Every row gives one point. Two turns around zero, p and q, are shown by what they do to some points. Where does a point land after both, in the order given? Backwards means that the second turn is done in reverse. Each puzzle has new turns, and all numbers are rounded.
In the rows, 100 means zero.

Turn p:
[89,94,122] => [77,100,110]
[61,99,148] => [44,119,119]
[122,125,153] => [93,107,162]
[106,55,43] => [120,61,42]
[147,90,66] => [148,67,93]
[73,138,67] => [117,148,74]
Turn q:
[116,132,98] => [89,119,128]
[47,120,123] => [66,51,112]
[97,122,69] => [69,123,98]
[140,26,110] => [175,107,61]
Where do these land?
q, then p: [141,95,91] => [129,116,127]
p, then q: [52,117,157] => [53,46,127]
p, then q: [68,80,146] => [72,49,90]
p, then q: [126,121,48] => [122,157,109]
q, then p backwards: [113,87,58] => [63,116,78]

Turn p:
[60,119,103,126,124,87] => [70,122,131,101,132,93]
[66,24,69,105,116,113] => [108,55,107,169,133,82]
[155,126,112,33,59,128] => [117,96,54,78,23,145]
[77,113,107,141,165,98] => [76,92,157,81,149,100]
[100,112,103,127,97,78] => [101,120,103,83,116,80]
[126,100,114,39,79,84] => [85,84,60,90,44,99]
[76,141,89,113,88,109] => [90,144,103,100,114,123]
[88,55,117,121,87,115] => [129,93,123,134,95,75]
[150,110,87,96,85,88] => [123,95,64,65,94,101]
Turn q:
[61,54,130,128,95,69] => [90,48,133,118,121,140]
[83,96,139,68,139,95] => [119,127,146,95,132,114]
[145,149,81,56,148,143] => [133,181,73,80,110,55]
[112,61,97,91,47,101] => [112,73,89,91,53,136]
[56,72,97,108,128,94] => [100,69,118,83,144,108]
[105,135,94,97,43,118] => [60,117,82,89,49,101]
[108,88,56,105,92,58] => [115,55,100,103,80,64]
[100,126,117,142,130,91] => [78,108,99,141,135,84]
[130,119,88,105,77,132] => [92,123,59,99,74,98]
Where do these land?
p, then q: [118,107,65,106,72,113] => [114,112,62,96,99,72]
q, then p backwards: [157,139,113,145,104,119] => [55,90,69,79,40,84]
p, then q: [103,82,129,71,65,81] => [79,66,102,105,57,91]
p, then q: [119,114,100,62,65,131] => [83,103,53,81,64,105]
p, then q: [87,75,100,97,162,67] => [118,65,145,93,139,125]
q, then p backwards: [72,114,105,103,151,53] => [70,67,109,150,134,90]
q, then p: [45,69,89,116,81,135] => [82,60,106,154,92,131]

Turn p:
[121,85,65,72,114,99,138,70] => [119,113,90,155,126,98,129,101]
[90,123,84,64,120,101,114,93] => [121,84,72,114,124,79,105,89]
[80,104,131,135,115,112,69,109] => [72,98,121,61,98,83,71,111]
[91,80,93,78,91,123,109,118] => [100,74,117,109,109,111,115,76]
[99,123,92,123,105,101,89,114] => [90,88,87,82,100,104,91,125]
[118,99,100,85,93,100,73,111] => [123,93,109,97,96,119,80,99]
[94,81,121,106,120,91,136,116] => [89,91,118,114,78,66,124,103]
[95,110,89,119,67,74,53,85] => [89,126,76,83,85,137,60,97]
[112,95,125,118,75,100,118,83] => [97,133,112,85,86,104,126,99]
Turn q:
[109,89,116,107,54,99,107,87] => [125,98,96,87,66,90,118,78]
[84,106,102,79,110,119,83,105] => [113,96,112,98,126,99,77,102]
[93,102,165,100,110,105,118,64] => [126,75,91,67,113,62,134,128]
[91,124,66,103,93,130,153,118] => [91,72,121,133,118,135,131,69]
[114,71,119,85,126,80,93,96] => [80,102,70,83,106,71,86,110]
[107,97,45,113,89,126,89,109] => [98,116,118,151,91,115,85,77]
[101,111,108,119,118,99,78,100] => [98,104,109,103,95,98,91,134]
[94,98,75,100,102,56,95,88] => [84,142,82,92,99,117,106,101]
[121,113,86,84,89,94,93,119] => [100,93,86,104,90,127,79,90]
[86,90,118,109,109,91,91,113] => [86,101,114,79,98,88,94,111]
Where do these land?
p, then q: [122,95,112,73,92,91,112,110] => [107,85,80,108,72,94,114,95]
q, then p backwards: [81,77,118,115,127,116,100,112] => [86,88,118,116,135,119,104,105]
p, then q backwards: [118,78,100,78,84,119,81,106] => [80,124,87,93,78,120,97,115]
p, then q: [86,94,89,93,114,99,91,123] => [93,119,107,96,92,76,93,95]
p, then q: [120,156,103,102,104,96,85,71] => [87,93,73,123,111,141,63,101]
p, then q: [72,71,95,104,116,113,120,80] => [88,117,115,83,114,96,132,127]
p, then q: [121,108,92,121,106,112,106,99] => [82,76,110,97,106,109,91,96]
p, then q: [91,74,81,108,90,50,111,79] => [119,121,137,116,79,127,126,106]
q, then p backwards: [117,176,94,99,81,112,99,100] => [155,101,61,83,74,103,89,131]
p, then q: [71,71,117,109,86,92,97,119] => [130,118,113,74,102,84,116,89]
